Each row is a point. A path goes straight from each point to the next, and from the last back to the first. The post is the endless flat space through its rows: a point in 2 columns, a line in 3, a plane in 4, and so on, so that a path can go around it. How many times does the path go around the post? Going back the other way cancels.

Post:
[[ 0.3 -1.7 -0.6]
 [-4.0  2.1  0.7]]
Path (27 x 3):
[[ -3.0  -1.6  -0.3]
 [  0.8  -1.4  -2.1]
 [ -1.7   4.1  -2.5]
 [ -1.3   4.4   3.2]
 [  0.2  -1.4   1.4]
 [ -6.4  -1.4   2.1]
 [ -5.6   1.1  -2.9]
 [  0.7   1.1  -2.6]
 [ -0.1   0.5   1.0]
 [ -0.7  -2.7   1.6]
 [-11.0   2.7   2.7]
 [  0.3  -3.2  -4.4]
 [ -1.7   2.7  -0.5]
 [  2.3  -0.2   1.3]
 [ -2.7  -0.8   4.8]
 [ -2.4  -2.4   2.3]
 [ -1.6  -4.5  -1.0]
 [ -1.3   1.1  -2.5]
 [ -3.5   5.8  -0.6]
 [  2.3   0.1   2.6]
 [ -0.7  -3.7   2.4]
 [ -2.3  -5.0  -1.9]
 [ -5.3   3.8  -0.9]
 [  0.4   1.1   0.0]
 [  0.6  -1.8   0.7]
 [ -1.6  -5.3   1.9]
 [ -2.3  -2.3   0.6]]
Times around: 5

Post (7 x 8):
[[-1.5 -3.8  0.4  2.6 -4.9  2.0  0.0 -2.1]
 [-0.6  3.0  1.7  2.6 -0.9  0.0  1.4  3.0]
 [ 6.2 -1.6 -1.9 -1.0  3.5 -1.2 -1.2  0.1]
 [ 2.0 -1.5 -1.9  0.0  7.1  2.5  0.9  4.5]
 [ 0.0 -1.1 -1.7  1.8  0.9 -0.4  1.7 -2.2]
 [-3.7  1.7  2.1  1.3 -8.3  2.4 -1.9 -6.7]
 [ 4.7 -1.3  1.0 -1.7  4.2 -0.5  2.8  0.8]]
Path (18 x 8):
[[ 1.0 -1.6  5.2  3.1 -1.5 -5.8  3.0 -2.2]
 [ 2.6 -0.6  2.4  0.3  3.9 -0.5  2.0 -2.1]
 [-0.5 -1.3  2.0  0.4 -2.2  2.6  2.8 -9.6]
 [ 1.7 -6.3 -3.7  0.8  1.6  3.6  0.3  2.6]
 [-0.9 -0.7  2.4 -4.3 -7.0  4.3 -4.7  0.3]
 [ 2.5 -1.1  2.0 -1.5 -1.1  1.3 -4.2 -0.1]
 [-0.4 -2.0  2.4  0.2 -4.3  0.4 -1.0  0.0]
 [-3.3 -3.4  5.1  0.2 -5.3 -0.2  0.9  0.5]
 [ 1.7  2.1  0.0  4.0 -0.1 -3.4 -1.0 -0.2]
 [ 1.2  0.8 -2.6  6.8  0.9  1.9  0.7  0.2]
 [ 7.1  1.3 -1.9 -2.2  0.2 -0.2  2.0  0.2]
 [-1.2 -3.6 -2.4 -0.5 -2.8  2.5 -1.9  0.1]
 [ 1.2 -1.2  0.9 -1.2 -0.7 -1.5  1.7  0.2]
 [ 0.8 -2.7  0.6  4.3  4.7 -6.4  6.3  2.5]
 [ 2.0 -2.6  1.5  4.9 -1.4  0.6  0.9 -0.1]
 [ 3.9 -0.7 -0.6  1.0  3.1  2.1  4.9 -0.8]
 [-1.3  2.7 -2.0 -0.3 -3.4  1.6 -0.4  3.1]
 [-4.6  0.0 -0.5  2.6 -4.3 -2.2 -0.8 -0.6]]
Times around: 3

Post, 11 rows:
[[-0.9 -1.7  2.2 -0.5  2.1 -2.9  3.4 -3.6 -0.8  5.4  4.8 -2.4]
 [ 0.5  5.6 -4.5 -1.9  0.9 -0.2 -3.4  0.8  0.4 -1.5  4.7  2.0]
 [-1.0 -1.4  4.0 -0.3  1.0 -5.7  1.1 -2.1  2.8  3.8 -0.5 -2.1]
 [ 0.3 -1.6  2.2 -2.1  0.5 -1.8 -0.8 -0.6  4.2  2.5  2.9  4.7]
 [ 4.3  1.0  0.2 -3.6  2.5  5.7 -3.0 -0.1 -2.4 -1.6 -0.5  0.5]
 [ 1.9 -3.0  3.8  4.4  0.1 -4.4  0.7 -1.8 -6.2  0.4 -0.2 -3.8]
 [ 4.3 -2.7  2.4  4.6  2.5 -0.7  1.8  3.5 -1.2  1.8 -2.6 -2.3]
 [-2.2  2.5 -0.9  4.5  2.2 -1.7  0.2  1.6 -0.4 -0.7 -1.3  2.1]
 [-0.3 -3.1 -1.4 -0.4 -2.3  1.5 -4.6  1.6 -0.4  3.1 -2.9 -4.5]
 [-2.8  1.6  1.3 -3.5 -7.6 -3.5 -1.0  1.0  0.5 -1.6  0.2  0.6]
 [ 2.2  0.4  1.1  1.6  1.3  2.4 -2.0 -1.5  1.9  0.4  1.0 -1.4]]
Path, 21 rows:
[[-2.7  0.0  0.8  0.9 -0.9 -3.7 -1.2  1.4 -0.1  1.1  2.6  0.3]
 [ 0.3  2.1  2.0 -1.8  6.6 -0.1 -1.2 -4.2 -3.4  3.4  0.7  5.6]
 [-1.8 -1.6 -1.9 -0.8 -0.3 -0.1 -1.7  0.7 -2.8  4.0 -4.3  5.0]
 [-1.0 -5.5  1.2  4.4  3.3 -3.2  0.5 -2.9 -6.3  1.7 -4.3 -3.1]
 [-0.9 -1.9  0.1 -2.5 -3.3 -4.5 -3.2  1.0 -1.2 -2.4  6.9  2.1]
 [-2.9  3.6 -2.3 -0.4  5.6  0.4 -3.0 -2.6 -3.5  2.5 -2.2 -6.2]
 [ 3.2  0.9  1.4  3.7  1.6 -3.1  1.8  3.6  0.3  5.2 -0.6  1.0]
 [-1.7 -0.4  2.9 -4.6  1.2  0.6 -1.6  0.6  3.0  3.7 -2.7  2.3]
 [ 3.9  2.9  0.9 -4.6 -2.3 -4.9 -5.5 -1.1  3.2  0.0  2.5  1.4]
 [ 3.4 -0.9 -3.8  0.5  0.3  1.2  2.0  1.8 -1.2  3.9 -0.1 -0.9]
 [-0.5 -0.7  2.5  0.4 -4.6 -2.7 -0.3  0.6  0.4 -5.1  0.1  2.0]
 [-3.6  4.5  0.6 -6.1  6.6 -3.8  1.1 -0.4 -1.5  1.2  3.7  3.4]
 [-1.2  2.3  0.4 -3.7 -3.9 -0.3 -3.4  3.4  0.0  2.4 -3.4  2.6]
 [ 3.5  4.0 -1.4  3.3  1.7  0.9  2.6 -1.5 -3.9  0.2 -0.3  0.1]
 [-5.7  2.7 -1.3 -1.4  1.7 -0.3  3.0  0.1  2.3  0.3 -1.0  3.6]
 [ 0.8 -0.3 -3.0  1.6 -3.0 -1.6 -0.9  4.4 -1.6 -2.9 -5.2 -5.7]
 [ 3.4 -5.4  5.4 -3.9  0.2  3.7 -3.4 -2.4 -2.9  0.4  1.7 -3.5]
 [ 5.0 -2.9  3.3  2.7  1.7 -1.0 -3.9  0.1  4.6  4.8 -1.0 -7.2]
 [ 0.0  1.3 -2.3  1.3  1.2  4.6 -1.4 -0.5  0.3  2.4 -0.6 -1.1]
 [ 0.7 -2.1 -2.3  2.7 -2.0 -3.2 -3.6 -1.5  4.8  2.2 -0.3 -0.5]
 [-5.3  1.4  4.0  2.7 -2.9 -2.1 -1.7 -3.5  2.2 -4.0 -2.8  0.0]]
Times around: 4

Post:
[[-0.3  1.7  0.5 -1.5  2.3  1.0 -2.1  0.6 -3.0  1.8 -1.1 -0.3 -3.9  0.8
  -2.8  3.2  0.8  3.1]
 [-2.7 -1.6 -1.2  0.1 -1.1  3.1 -1.3  3.4  2.6  4.4 -0.2 -0.7 -3.9  0.8
   0.1 -0.3  0.5 -0.5]
 [ 3.4  0.7 -3.7  3.0  1.9 -2.9  2.9 -1.1  0.6 -0.5 -1.1  4.7 -1.2 -0.9
  -3.1 -0.6 -3.1 -1.2]
 [ 0.7  1.2 -4.6 -2.7 -2.0 -2.4  1.3  0.8  0.5 -0.6  2.5  2.3  0.9  0.6
  -3.7 -0.1 -3.4  1.9]
 [-1.7 -2.8  2.0  3.4  0.0  2.4 -2.5 -2.6 -0.7 -3.7  4.2 -0.3  1.0  2.6
   3.7 -1.7  3.2  1.4]
 [-3.5 -0.8  4.0 -2.4 -1.6  0.9  0.7 -0.1  0.1  0.9 -3.1  0.7 -2.8  1.9
  -0.5 -0.4 -0.2 -0.8]
 [-2.2  0.3  0.8  0.8 -2.5  1.1  0.3  1.6 -3.7  3.2  1.0  0.1 -3.8 -1.3
  -0.3  2.8 -0.8 -1.5]
 [ 4.7  0.3 -4.3  3.6  0.0 -4.6 -0.3  0.4 -0.2 -5.2  1.2  0.4  2.8  0.7
  -2.5  2.6 -0.9 -1.1]
 [-2.6 -0.2  5.5  3.1 -0.8  3.0 -0.9  0.4  3.4 -1.3  2.3  1.4 -1.1 -2.5
  -0.4  1.0  3.5  5.2]
 [-4.8  4.2  1.9 -1.7 -0.3  0.4  3.2 -1.5 -2.6  2.8 -0.3 -4.2 -0.7  0.2
  -1.1 -0.8  0.0 -0.2]
 [-1.5 -4.0 -1.4  5.6  0.2  2.7 -3.6 -5.0  2.7 -3.5 -0.5  1.2  2.5 -1.7
   1.7 -1.2  3.9  4.4]
 [ 3.6  0.1 -3.8  0.3 -1.0 -1.8  3.4 -3.0  0.4 -0.1  2.2 -2.4 -1.7  0.0
  -0.2 -0.2 -4.1 -0.9]
 [ 0.1  0.0  0.4 -2.3  1.3 -1.8 -0.2  0.8  0.5  3.8  0.0  0.8 -0.1  0.7
  -1.8  4.3  0.8  1.9]
 [ 0.7  3.1 -5.0 -0.9  0.3 -4.5 -1.0 -1.4  2.6 -3.1  2.4  2.6 -1.0  0.9
  -0.4  3.3 -2.2  0.4]
 [-0.2 -1.9  2.2  3.5  0.3  1.1 -3.4 -1.4 -0.5 -2.7 -0.6  1.6  1.5 -3.6
   4.8 -4.5  1.7  3.2]
 [-3.8 -2.5  1.4  0.0  2.6  0.9  1.2  0.5  0.9  1.6 -1.0 -0.8  0.0  0.7
  -1.6  2.3 -4.7  3.4]
 [-0.8 -4.3  1.1  4.8  0.0  1.3 -5.9 -3.4  2.6 -1.8  2.3  0.2  0.5 -1.0
  -0.4 -2.6  0.5  0.2]]
Path:
[[ 2.9 -2.1 -2.2  5.0  3.9 -1.9 -4.9  1.4  4.7 -5.0  3.3  7.2  1.2 -2.1
   4.4  1.2 -0.5  3.0]
 [ 5.1 -1.5 -7.5  3.4  9.2 -2.6  1.2 -7.4 -0.7 -5.9  1.6 -2.7 -3.4 -0.7
   0.2  2.5 -6.6  4.7]
 [ 0.8 -4.5 -2.0  2.0 -4.9  2.1  3.1 -0.7  1.1  8.4 -2.3 -3.2 -2.3  0.2
  -6.6  0.3  1.6 -2.2]
 [-2.7 -1.2 -4.1  0.0  2.8  0.2 -0.6 -2.6 -2.3 -0.9 -2.8 -2.8  3.3  3.4
   2.0  0.9 -5.6  5.0]
 [-0.4 -1.4  1.2  0.2 -0.9  5.0 -4.0  3.8 -1.7 -4.1 -0.1  3.0  1.7  4.3
   3.5 -0.8  7.0  3.4]
 [-2.3 -1.0 -3.5 -3.3  2.4  1.8  0.1 -2.8  1.7  0.0  2.1 -3.2 -1.0  3.4
  -0.6  5.1 -0.5  1.8]
 [ 4.0 -4.3  0.4  1.6  1.4 -1.7  4.1  0.5  0.1  1.8  2.2 -2.2 -1.4  0.5
  -0.5 -0.8 -5.2 -0.4]
 [-2.4  0.4  0.2  3.5 -2.0  0.2  2.7 -5.1  5.5  0.3 -2.1 -1.2 -6.0 -5.8
   1.2  3.6 -4.1  3.6]
 [-0.1 -3.1 -1.8 -2.2 -1.1  0.1 -4.9  1.6  4.4  1.1  0.5 -6.1 -1.1  5.8
   0.0 -3.0 -2.2 -3.7]
 [-8.9 -0.9 -3.8 -4.1 -4.1  4.5  0.2  0.7  2.4 -2.6  3.7 -2.5  3.0  5.7
   0.8 -2.1 -0.3 -0.2]
 [-1.6 -6.5  1.3  3.2  1.8  3.4 -0.2  0.1  6.1  2.8  0.6  0.0 -5.4  2.6
   4.4 -0.9 -1.1 -3.8]
 [ 0.5 -0.7  1.6 -2.6  1.9 -1.4  1.0 -2.3  4.5  1.0 -4.5  3.1  2.1  1.6
  -3.3  2.6 -3.6 -0.6]
 [ 4.0  2.1  3.2  0.2 -0.4 -0.4  0.0 -2.2 -7.0  1.4 -1.4  3.4 -1.8 -1.8
  -2.2 -2.8  0.4  2.3]
 [ 1.7  0.6 -0.7  2.6  2.4 -1.8 -4.2 -0.2 -1.5  0.9  3.2  1.3 -2.5 -1.2
  -1.8 -0.2  0.8  2.7]
 [ 1.3  1.7 -0.2 -3.1  1.3 -5.0 -4.9  0.2 -1.8 -1.5  3.1  1.8  0.7 -2.6
  -3.1  5.3  0.2  4.5]
 [ 3.4  2.8 -0.2  0.9 -1.0  1.4  4.4 -2.3  0.2  1.9 -4.3  3.4 -1.6 -4.8
   0.5 -1.9  6.2  1.6]
 [ 0.8 -6.0 -1.0  0.7 -0.3  2.2 -4.7  2.2 -0.7  1.6 -0.4  1.4 -6.8 -2.5
   1.6 -0.3 -3.1  1.2]
 [ 4.4  3.6 -2.5  1.9  0.4 -4.3 -2.9 -1.7 -6.7 -2.0  0.7 -0.8 -0.2 -1.7
  -1.0  0.4  6.6  3.2]
 [ 0.2  5.5  0.0  1.9  0.3  0.0  6.3 -2.4 -5.8  1.7  1.7 -3.1 -0.1 -1.1
  -4.2  0.3  3.2  8.0]
 [-4.3 -1.0 -6.1 -2.6  0.8 -0.9 -0.1 -1.9  0.0  2.6 -0.7 -3.4  0.9 -3.3
  -0.2  0.2 -3.2  4.9]
 [-1.3  6.4  2.4  0.5  0.6 -1.8  2.3 -3.6 -7.2 -6.7  1.3  0.4  5.2 -2.4
  -5.1  4.5  2.6  2.4]
 [ 1.8 -1.4  0.7  3.5 -2.7  1.5  4.0 -0.6  1.7  0.0  0.0  1.6  1.6 -1.8
  -1.5  2.8  0.3  0.5]
 [ 3.3 -2.2  0.4  5.4  0.4 -3.2  1.6 -1.8 -3.9  0.0  0.3  0.5  1.0  3.2
  -0.2  1.7 -0.3 -2.9]
 [-3.5 -2.3 -1.8  1.0  1.0 -0.1 -2.7  0.2  0.7 -0.1  0.9 -2.9 -0.1  3.0
   0.9 -3.5  0.3 -0.5]
 [-4.3 -3.8 -1.3  6.3 -3.5  4.1 -0.3  3.6  6.7  3.3  5.5 -2.9 -4.9 -4.0
  -7.9  3.0  0.2 -1.6]
 [-5.2  1.7 -2.4 -4.9 -0.2  0.5  1.1 -2.8  1.2  3.1  6.0 -3.9  3.3  3.3
   1.0  1.9  1.2 -1.6]]
Times around: 0
